Each row is a point. Each copy is the shape, with its points in the same order, stretched, turned, moved and blurred by noise. Some copies are also mirrored. Which?
In the rows, 128 means zero.

Shape (5 x 2):
[[139 104]
 [136 136]
 [107 111]
 [124 105]
 [171 200]]
Copy 1 (5 x 2):
[[105  94]
 [ 99 130]
 [138 106]
 [121  99]
 [ 36 181]]
Copy 1 is: mirrored
Copy 2 (5 x 2):
[[115  97]
 [108 117]
 [139 120]
 [123 102]
 [ 48 148]]
Copy 2 is: mirrored
Copy 3 (5 x 2):
[[121 120]
 [142 140]
 [104 144]
 [113 136]
 [218 119]]
Copy 3 is: only turned
Copy 4 (5 x 2):
[[127 138]
 [122 109]
 [ 84 147]
 [107 150]
 [175  43]]
Copy 4 is: mirrored

Shape (8 x 3):
[[132 128 101]
 [ 53  73  69]
 [125 157  93]
 [ 78 129  46]
 [114 161 143]
 [105 117 121]
 [123 154 147]
 [106 138 175]]
Copy 1 (8 x 3):
[[137 139 125]
 [175  62 106]
 [139 141 154]
 [188 100 152]
 [ 91 132 155]
 [118 112 122]
 [ 88 135 146]
 [ 64 117 134]]
Copy 1 is: mirrored
Copy 2 (8 x 3):
[[121 136 138]
 [ 91  91  45]
 [110 159 126]
 [ 74 135  67]
 [154 167 122]
 [142 129 111]
 [166 158 141]
 [181 151 121]]
Copy 2 is: mirrored
Copy 3 (8 x 3):
[[149 125 108]
 [101 202  83]
 [148 116  83]
 [141 171  47]
 [106  88 111]
 [108 129 118]
 [108  84 122]
 [ 74  86 140]]
Copy 3 is: mirrored

Shape (9 x 3):
[[ 98 102 130]
 [148  85 148]
 [119 162 113]
 [ 86 140 131]
 [134  92 170]
 [137  76 131]
 [ 83 177 137]
 [ 89  97 124]
 [ 79 163 136]]
Copy 1 (9 x 3):
[[ 95 100 127]
 [112  65  90]
 [155 150 143]
 [121 126 158]
 [115  56 107]
 [ 93  77  85]
 [154 145 181]
 [ 81 101 126]
 [140 137 176]]
Copy 1 is: only turned
Copy 2 (9 x 3):
[[112  71 134]
 [152 112  92]
 [117 127 172]
 [113  78 166]
 [164  84 117]
 [130 102  95]
 [123  91 202]
 [112  70 132]
 [124  76 195]]
Copy 2 is: only turned
Copy 3 (9 x 3):
[[106  92 106]
 [171 111  81]
 [106 132 154]
 [ 92  94 141]
 [170  86  95]
 [153 120  77]
 [ 75  96 182]
 [109  92  97]
 [ 82  91 169]]
Copy 3 is: only turned

Shape (7 x 4):
[[118  92 192 133]
 [181 111  93 155]
 [111 129 142  64]
 [115  90 126  56]
 [126 130 130 164]
 [130 109  70 124]
 [144 173 142 109]]
Copy 1 (7 x 4):
[[106  82 130  95]
 [129 127 188 160]
 [169 155  93  81]
 [209 125 117  79]
 [101 118 133 157]
 [165 136 133 159]
 [117 173 120 127]]
Copy 1 is: only turned
Copy 2 (7 x 4):
[[ 96  76 191 162]
 [122 162 116 152]
 [153  72 137 131]
 [155  81 104 163]
 [ 82 121 145 120]
 [124 134  66 143]
 [137 116 166 112]]
Copy 2 is: only turned
Copy 3 (7 x 4):
[[119 174 140  70]
 [102 124 179 171]
 [154 113  88 103]
 [177 116 111 109]
 [ 99 161 134 137]
 [145 138 130 180]
 [ 75 104  97 124]]
Copy 3 is: mirrored
Copy 4 (7 x 4):
[[139  65 180 144]
 [146 180 117 156]
 [164  51  98  83]
 [192  47  88 118]
 [104 116 136 147]
 [145 116  71 160]
 [123 120 114  61]]
Copy 4 is: only turned

Shape (11 x 6):
[[120  73 150 151  97 122]
 [128 119 108 193 131  74]
 [116 126 177 112 115 182]
 [138 118 150 182 123 167]
 [103 121 138 156 105 161]
 [142 128 122 149 158  83]
 [145 131 151  67 132 112]
 [143 137  70 154 132  67]
 [106  83 133 148 176 121]
 [ 90 133 137 119 128 123]
 [125  95 133 137 112 166]]
Copy 1 (11 x 6):
[[ 91 117 178 153  96 166]
 [174  90 199 107  56 112]
 [ 67 196 137 122 167 132]
 [117 184 206 118 109 126]
 [ 91 172 164  93 100 145]
 [178 105 166 112 122 115]
 [130 130  75 151 169 127]
 [207  97 134 102  52 113]
 [134 113 193  91 142 178]
 [104 137 132  83 133 136]
 [102 171 156 124 105 168]]
Copy 1 is: mirrored
Copy 2 (11 x 6):
[[151 157 223 150 103 120]
 [ 75 180 179 219 114 145]
 [155 138 150  54 121 116]
 [139 212 168 101 124 141]
 [122 172 183 103 130 107]
 [108 136 132 198 132 168]
 [166  69 104 143 114 127]
 [ 84 147 124 249 132 119]
 [120 140 197 154 177 173]
 [ 93 110 155 125 131 117]
 [158 162 183 111 144 104]]
Copy 2 is: mirrored
Copy 3 (11 x 6):
[[185 148 177 140  93 155]
 [172 192 174 171  85  97]
 [111 128 162  73 125 166]
 [154 202 172 105 121 160]
 [131 162 159 130 101 164]
 [152 169 163 133 120  81]
 [120  97 144  78 133  90]
 [158 171 133 167  96  63]
 [166 152 161 164 149 118]
 [108 120 164 137 114 125]
 [154 156 139 119 123 161]]
Copy 3 is: only turned
Copy 4 (11 x 6):
[[153  85 111 115 103 193]
 [168  71 154 130  95 104]
 [127 169 115 123 104 196]
 [152 143 104 147  69 141]
 [122 136 108 117  72 153]
 [151 101 164 154 133 107]
 [120 145 157 116 177 167]
 [134  87 152 125 131  68]
 [129  88 156 174 114 166]
 [120 129 163 116 108 150]
 [119 134  86 128 105 166]]
Copy 4 is: only turned

Shape (11 x 8):
[[109 112 123 107 122 157 126 108]
 [157  84  88 108 145 154 153 123]
 [193 133 174  86 100 113  89 124]
 [120  89 108  73 117 143 160 162]
 [126 165 188 168 110  97 149 169]
 [ 92 185 154 152 139  94 145 173]
 [118 193 169 130 138 137 178 152]
 [183 116 175  85 149 104  94 119]
 [127 187 139 158 112 132 155 151]
 [103 105 128 109 115 108 197 122]
 [153 113  58  71 125 136 135 101]]
Copy 1 (11 x 8):
[[113 103 125 162 110 128 102 125]
 [ 96  89 144 132 104  86 164 120]
 [142 151 170  84 109  97  64 151]
 [127  47 128 131  90 121 138 155]
 [190 153 168 170 109 147 131 182]
 [160 157 152 171 122 192 153 196]
 [171 143 187 153  96 215 161 150]
 [109 158 187  95 128 116  66 168]
 [177 148 142 155  97 160 161 139]
 [165  44 150 169 137 135 156 132]
 [100  88 104 103 123 110 142 100]]
Copy 1 is: mirrored
Copy 2 (11 x 8):
[[118 111 162 144 113 146 135 125]
 [ 81 140 161 141 114 139 154 190]
 [118 125  74 108 117 175  78 178]
 [ 95  81 159 153  95 128 150 171]
 [181  86  82  90 164  82 115 138]
 [167  75  91  79 154  74 165  95]
 [199 107 137  72 127  97 165 137]
 [ 90 118  93  72 140 155  86 166]
 [188 119 110 107 136 117 163 130]
 [111  96 172 131  58  81 132 142]
 [ 81 142 143 137  64 184 171 163]]
Copy 2 is: mirrored

Shape (13 x 9):
[[ 95  92 171  91 133 127  90 159 107]
 [135 168 169 129 126 165 163 183 140]
 [152 105 137 123  66 100 123  90 121]
 [107 104  74  73 135 114  93 122 130]
 [147 128  99 119  99 185 169  92  66]
 [165  85 139 117 125 125 134  95 141]
 [ 79 117  85 120 108 171 157 101  84]
 [ 93 135 113  92  78 167 142  92 162]
 [156 130 111  69 126 116  90  91  81]
 [104 129 131 139 112 150  93 131 136]
 [ 87 146 147 146 123 144 148 114 134]
 [158 179 134  72 110 129  75 186 160]
 [136 148 160 125 112 154 181 167  85]]
Copy 1 (13 x 9):
[[105 190 111 138 144 157 111 175 146]
 [ 58 126 156 133 103  77 134 128 113]
 [185 129 191 128 172 161 119 174  96]
 [187 118  91  97 136 144 128 127 179]
 [121 121 147  66 153 158 167  95  91]
 [142  63 162 131 178 147 130 161 128]
 [132 157 145  84 150 163 162  75 143]
 [146  97 201  67 147 140 106  85 161]
 [175 107  92 105 139 172 104 150  98]
 [122 138 163 132  92 159 124 123 164]
 [106 139 167 154 124 128 126  91 138]
 [136 108 131 102  44  75  89 160 132]
 [ 60 172 147 120 131  87 153 121  80]]
Copy 1 is: mirrored
Copy 2 (13 x 9):
[[124  88 128 155 171 107  45 109 130]
 [198  77 111  87 170 137 112 147 179]
 [181 143 169 174  98 146 134  72  70]
 [ 71 148 111 125 115 160 113  84  86]
 [133 112 197 113 104 166 175  51 134]
 [152 110 119 159 100 140 155  91 111]
 [ 87 164 198 123 114 173 128  84 161]
 [140 167 144 134 104 195 120  49 145]
 [114 105 131 122 104 107 117  24  57]
 [140 158 144 144 165 140 115  87 147]
 [151 163 156 132 129 124  99 115 180]
 [181  83  62  86 176 142 102  82  79]
 [181  67 160  94 148 132 111 139 152]]
Copy 2 is: only turned
Copy 3 (13 x 9):
[[169  78 136 134 109  97  81 178  99]
 [196 134 116 115 180 179  89 147  75]
 [145  98  81  93  83 131 163 110 147]
 [113 126  85 130 139  45 123 118 125]
 [112 153 122 138 104 170  77  56  80]
 [142  67  98 126 121 142 154  97 137]
 [ 69 143 108 134 108 143  77 116  93]
 [ 71 134  70  80 120 114 139 125  76]
 [156 133 124 152 100  61 147  81 100]
 [119 126 132 103 147 115 103 145 132]
 [107 127 130 118 125 162 123 167 106]
 [216 154 101  91 212  56 127 115  91]
 [197 137 111 136 128 189  68 131  80]]
Copy 3 is: only turned

Shape (13 x 9):
[[114 154 143  77 101 157  98 183 108]
 [130 149 155 131 170 138 115 127  88]
 [ 72  91 104 119  84 106 184 111 123]
 [116 121 101 132  92 100  96 131 153]
 [119 134  84 156 164  81 157 114 142]
 [165 163 104 104 142  99 141  93 147]
 [ 84  53  97 110 127 111 177 137 156]
 [172 141 117 119 149 180 126 182  70]
 [142 157 120 114 160 154 109 113 143]
 [ 70  92 110 154  82 149 166 105 161]
 [118 142 141 116 118 110 132 145 177]
 [183 137 161 118 149 147  83 115  97]
 [169 152 187 124 101 167 110 177 103]]
Copy 1 (13 x 9):
[[142 148  95 128  63 102 162 165 155]
 [133 150 108  94 114 151 115 167 133]
 [ 84  82  57 154 105 184 169  97  82]
 [102 120 112 149  95 134 145  81 129]
 [ 82 134  83 106 152 162 124  88 142]
 [153 139  73  97 139 134  97  90 184]
 [ 73  63  76 162 142 145 154 100 104]
 [152 187  73  95 123  88 136 164 141]
 [130 147  97 131 115 132  91 137 167]
 [ 76  96  91 211 109 190 156 105  77]
 [123 119 120 143 121 129 152 118 177]
 [180 161 116 103 110 118  90 153 140]
 [180 179 122 127 105 107 157 170 149]]
Copy 1 is: only turned
Copy 2 (13 x 9):
[[106 203 134 174 113 165 118 147 106]
 [160 153 158 148 168 177 126 176 120]
 [ 71  97 116 104 145 121 163  92 119]
 [107 153 121 121 138  77  89 123 124]
 [162 101 115  91 171 118 117 146  83]
 [183 154  91 105 174 153  98 127 112]
 [ 86 108  96  65 105  96 173 138 121]
 [139 152 101 184 120 190  98 195 111]
 [171 178  91 139 159 139 122 161 122]
 [ 98  97  96 131 133  72 181  93 150]
 [167 158 130 121 111 114 134 121 122]
 [161 179 131 150 152 164  82 176 168]
 [167 166 151 198  96 172 107 147 164]]
Copy 2 is: only turned
Copy 3 (13 x 9):
[[157 119 165 148 108 170  42  83  96]
 [137 122  74  99 182 148  82 136 121]
 [ 67 129 170 144 111 114 191 104 144]
 [142 142 174 125  75  97 146 143 121]
 [145 152 118 113 147 110 200 168 163]
 [201 194 107  87 132 130 162 126 113]
 [ 88 107 126 168  75 127 221 105 192]
 [179  80  82 151 180 210  92 125  61]
 [165 169  93  94 120 170 112 141 107]
 [ 38 130 167 108  69 149 189 143 132]
 [150 149 150  86  75 137 141 116 164]
 [178 128  51  83 156 147  80 127  77]
 [159  86 111  75 135 188  62 102  78]]
Copy 3 is: mirrored
Copy 4 (13 x 9):
[[141 159  96 148 154  98 106 113 111]
 [158 145 166 124 157 135 102 183 140]
 [ 74  71 139 144  62 159 152 127 111]
 [162 107 153 148 128 125 163  81 126]
 [131 133 221 117  89 134 151 142 151]
 [190 137 190  83 118 124 156 130  85]
 [ 59  56 149 110  60 106 157 142 149]
 [165 176 102 125 105 115 101 176 168]
 [171 140 172  95 160 111 158 155 128]
 [ 72  66 129 131  97 176 182 113 148]
 [132 127 156 103 141 128 127  83 129]
 [224 123 136 107 166 128 116 165 118]
 [179 156  76 120 153 158  73 109 143]]
Copy 4 is: only turned

Shape (17 x 11):
[[148 143  86  96 125 161 130 134 134 137 157]
 [126 187 159 106  80 159 117 132 132 152 158]
 [113 171  95 105 113 147 115  83 105 104 132]
 [151  99 170 151 149 123  73 131 102 103 123]
 [105 119 129 121 141 133 119 141 149  94 107]
 [119 151 123 113 135  39  78 125 132  94  98]
 [143  60 164 112  95 144 123 149 153 121 172]
 [167 129 169  89  74 131 151 114 145 103 125]
 [ 84 128  82 130 164 142 177 156 125 127 147]
 [ 90 198 122 125 145 136 115 161  72 129  89]
 [118 185 142 145  78 152 149 131  98 153 116]
 [170  94 122 114 169  99 115  87 140 118  98]
 [105 187 127 107 136 176 176 176  98 145 102]
 [157 116  96 163 155 125 168 133 177  84 163]
 [156  79  77 143 128 179  91 122 156 129 124]
 [171 175 112  91 116 156 148 112 126  98 112]
 [105  93   7 157 131 109 112 164 116 102 181]]
Copy 1 (17 x 11):
[[163 179 125 137 132 106 130 128 135 159 128]
 [147 171 168 137  63 127 115  98 106 125 161]
 [152 130 146  90  91  85 118 145 104 147 106]
 [142 133 170 166 166 195 115 164 136  80 135]
 [ 99 148 179 147 133 120 121 147 148 129  99]
 [108 120 146 112  92 160 163 135 169  80  71]
 [123 198 145 155 171 143  88 122 167  81 191]
 [127 188 165  87 135 117 142 130 174  96 166]
 [ 90 139 131 179 148 104 129 132  84 173 111]
 [109 117 168 147  68 119 173 171  75 184  98]
 [129 122 161 127  70 102 158 137  89 167 168]
 [126 121 136  93 200 177 143 141 197 141  89]
 [111 153 171 158 102  96 178 145  81 226 138]
 [142 135 168 162 205 125 153  89 138 109 127]
 [176 132 146 160 167 124 105 153 193 150 119]
 [164 167 157  89 132  98 174 144 152 158 124]
 [131 120  88 192 135  75 141 143 123  97 111]]
Copy 1 is: mirrored
Copy 2 (17 x 11):
[[142  96 124 127  67 142 142 153 138 107 107]
 [152  95  86 152 120 138 210 135 151 130 142]
 [160 128  89  97  80 170 158 156 163  88 151]
 [135 208 123 140 147 120 129 154 148 123  93]
 [126 154 151 117 120 131  96 135 176 122 144]
 [142 167  97  66 153  81 117 136 126  96 133]
 [177 121 159 162 147 129  99 115 135 135  98]
 [174 102 125 181 150 125 142 118 168  70 121]
 [117 131 167 106  65 144 109 144 112 125 182]
 [118 164 103 124  73 105 167 190 150 124 190]
 [133 107  73 172 116 138 175 143 136 105 174]
 [125 155 145 115 162 142  98 174 117  68  87]
 [119 119 145 175  57 114 164 174 150 106 194]
 [113 159 153 106 103 136  91  75 124  87 106]
 [123 124 114 137 110 163  77 163 173 112  70]
 [142 112 116 147  91 131 165 148 173  52 124]
 [147 151  94  54  28 130  48 116  93 122 135]]
Copy 2 is: mirrored

Shape (15 x 12):
[[ 48 177 137 142  88 123 117 104 111 124  65 140]
 [ 82  91 139 116 103 132 154  96 133 124 130 139]
 [100  82 113 153 125 133 136 155 135 136  82  74]
 [ 94 135 108 102 139  95 139 104 121 183  88 127]
 [131 101  96 134 130  87 162 137 123 129 102 151]
 [119 114  82 126 100 132 122  77 115 150  76 147]
 [151 155 150 114 161 196 119 121 142 148 126 167]
 [122 108 158 184 116 124 137  89 155 168 154  82]
 [134 135 131 149 120 151 113 103  96 138 159  68]
 [149 135 125 125 123  93  97  89 131 154 121 158]
 [124 136  98 104 119 142  95 123 154 152 147 157]
 [143 104 157 149 156 144 131  79 120  90 150 105]
 [118 135 100 100 188 115  90 122 179 135 101 158]
 [174 174  96 158 150 160 161 117 162 110 116  12]
 [129  93  67 199 155 162 157 122 125 133 170  67]]
Copy 1 (15 x 12):
[[106 136 176 145 133 153  86 134  93 185  58 103]
 [131 132 118  72 172 133 126  89 110 142 124 102]
 [119 102  90 178 172 182 138 116 153 126 139 112]
 [126  89  92  73 125 173  97 118 119 140 105 153]
 [151  47  74 112 161 115 137 123 140 115 121 150]
 [154  96  93 105 114 141  73 126 137 124 124 105]
 [135 138 176  84 124 142  69 125 140  54 178 145]
 [155 142 112 103 159 149 139  50 106 180 151 183]
 [135 185  89 127 120 126 119 125 102 133 160 152]
 [182  89 121  78 103 114 127 109 138 125 114 167]
 [115 113 119  80  86 116 109 105 137  99 143 135]
 [177 167 101 111 174 105 124 109 143 112 149 160]
 [120  86 114 101 119 132 106 114 205  85 102 168]
 [ 83 152  66 195 147 135  92 180 193 177 197 211]
 [103 149   7 149 155  95  93  81 128 109 192 176]]
Copy 1 is: mirrored
Copy 2 (15 x 12):
[[148 131 121 175 161 160 152 177  77 140 107  72]
 [134  59 125 135 152 162 111 144 109 120  98 119]
 [ 79 118 140 110 139 130 117 155 160 130 129  70]
 [163 134 107 121 127  95 119 159 135 131  69 110]
 [120 106 105 133 140  89 130 183 137  98 129 136]
 [123 147  80 156 148 113  92 130 121 109  92 116]
 [193 129 118 122 100 190 143  89 164 141 136 161]
 [102  77 134 141  91 110 115  64 123 205  86 127]
 [ 75 110 137  81 124 111 125  51 105 165 123 115]
 [137 140 115 149  83  95 110 123 102 131 102 160]
 [153 142 115 104 105 149  87 137 121 153 138 160]
 [ 95  73 175 128 140 142 139  64 122 119 124 155]
 [180 169 177 130 114 145 105 172 160 122 127 171]
 [129 136 168 138 162  60 126  42 178 157 202 110]
 [ 42 100 132  75 174  94 106  60 157 187 132 145]]
Copy 2 is: mirrored

Shape (16 x 12):
[[158 112 182  85 169 101 148 139 131 122 112  52]
 [125 150 102 118 106 148  83 107 123 107 110 164]
 [ 98 164 116  90 133 156  83 136  95 138 113 177]
 [140 155  63 100 128 181 118 132 161 150  98 164]
 [154  88 182 122 104 100  99 127 124 149 111  51]
 [124 154 126 141 106 159 144 109 111 143  71 181]
 [128 154 119 131 143 134 122 146 117 175 114 187]
 [ 82 114 108 171 137 166 101 161  72  69 103 108]
 [ 76 163 148 133 101 157 103 151  87  46 127  99]
 [186 106 190  99 137 115 151 113 120 101 123  80]
 [138 120  98 117 119 137 132 133 138 134 165 186]
 [126 134 129 111 109  63 145 143  95  88 112  53]
 [175 161 162 154 148  95 106 137 121  94 127  62]
 [152 111 144 113 166  89 121  78  92 104 125  61]
 [ 77 166 110 137 127 177 132  94 162 182 128 178]
 [103 132 111 117 146 121 105 123 180 122  92 205]]
Copy 1 (16 x 12):
[[122 168  84  88  91 155  72 191 100 119 122 164]
 [135 112 151 137 133 135 161 124 134 149 104 100]
 [104 140 173 142 140 159 166  86 122 128 145 112]
 [ 80 109 125 150 134 164 148  71 188 104 126 106]
 [170 170 113  98  74 110 104 196 124 139  88 157]
 [115 156 139 156 176 115 153 109 154 152 146  65]
 [ 80 156 170 171 134 138 123  67 137 100 152  78]
 [115 148 139 121 220 127 169 160 117  89  97 160]
 [162 125 176  81 188 154 155 197 105 122 124 150]
 [132 153  91  73 105 127  66 193 101 156 103 131]
 [111 106 171 143 134 142  71  55 127 110 136  94]
 [151 167 126 125 153 172  98 221 114 135  90 162]
 [126 155 120 102  96 143 122 227 112  99  84 122]
 [147 181  75 105 119 152 105 183  76 133  69 134]
 [145 132 155 147 137 143 137  41 153  99 185  58]
 [130  81 143 178 110 125 108  88 102 146 165  84]]
Copy 1 is: mirrored
Copy 2 (16 x 12):
[[145 194 113 125 130 159  62 153 142 190 110  60]
 [ 71  48 126 153 122 102 120  95 129  96 180 118]
 [123  64  92 120 125  94  89 117  85 119 194 142]
 [120  68 143 158  96  92 107 110 186  93 176 181]
 [116 127 118 157 163 141  89  81 119 183  88  52]
 [119  54 111 141  80 135 148  85 128  73 137 145]
 [128  88 112 155 122 138 129 128 100 121 147 170]
 [106 147  46 137 130  72 135 109  97  80 155 104]
 [ 79 126 103  74 123  92  92 110  78  74 144  80]
 [120 153 146 131 102 159  96 162 140 174  96  38]
 [ 93  77 174 135 127 116 170 169 140 131 141 139]
 [ 72 122 102 112 182 184  94 138 127 122 100  63]
 [ 68 166 118 182 147 179  73 147  94 133 117  59]
 [116 151  95 172 174 178 120 145 133 150 150  16]
 [145  86 156 140 114 117 167  51 137  65 183 174]
 [ 63  96 124 141  90 115 149  88 155 127 190 185]]
Copy 2 is: only turned
Copy 3 (16 x 12):
[[139 132 109 111 162 164 172 148 134 148  63 157]
 [119  92 116  99 132  99 123 112 126 105 158  94]
 [142  85  96  92 147 119 104 155 160  96 175 123]
 [167  98 116  94 138  93 104  90  84  76 141 107]
 [144 108 156  96 177 147 171 147 156 163  70  92]
 [143 102 136 134 153 119 104 123  86  89 166  94]
 [138 117 147 105 138 102  83 150 113  77 157 123]
 [120 129 124 146 161 109 132 101 176 106 165 136]
 [117 147  80 123 148 121 162 135 196 111 156 107]
 [118 105 103 136 152 161 171 132 119 142  59 130]
 [102 123 115 116 104  91  82 129 112  89 105 105]
 [ 98 171  87 128 169 101 174 148 135 172  93 151]
 [112 118 146 109 151 126 189 132 133 112 113 134]
 [ 88 114 111 102 169 155 157 121 134 166  95 147]
 [152 150 158  84 132 136  80 129 114  74 153  57]
 [137 138 139 115  65 102  77 125 101 128 143  89]]
Copy 3 is: mirrored
Copy 4 (16 x 12):
[[110 180 160  81 123 148 132  82 167 107 154  48]
 [140  84  97 111  95 124  92 137 124  73 152 157]
 [178 121  63 114 123 148 108 157 109  77 189 142]
 [168  46  78 119 130  90 125 142  85  78 136 127]
 [ 91 191 159  74 149 125  82 106 179 122 102  95]
 [182 116  90 122 118 150 122 148 127  39  97 170]
 [191 142 106 126 145 119 146 138 107  80 149 162]
 [121 102 127 191 122 167 118 166 189  70 149 108]
 [ 77 124 101 141 109 216 100 142 150  85 187 121]
 [122 157 174  49 119 160 133  95 186  98 128 101]
 [167 105 125 100 123 101 148 164  84 104 155 178]
 [104 181 170 124 105 199  88  90 131 137 137  89]
 [ 76 156 170 112 122 154 118  43 202 117 165 114]
 [115 163 166 105  70 127 121  83 194 136 126  87]
 [137 127  49 135 120  88 162 155  67  86 107 163]
 [174 126 105 130  91  95 123 153  62  28 157 123]]
Copy 4 is: mirrored
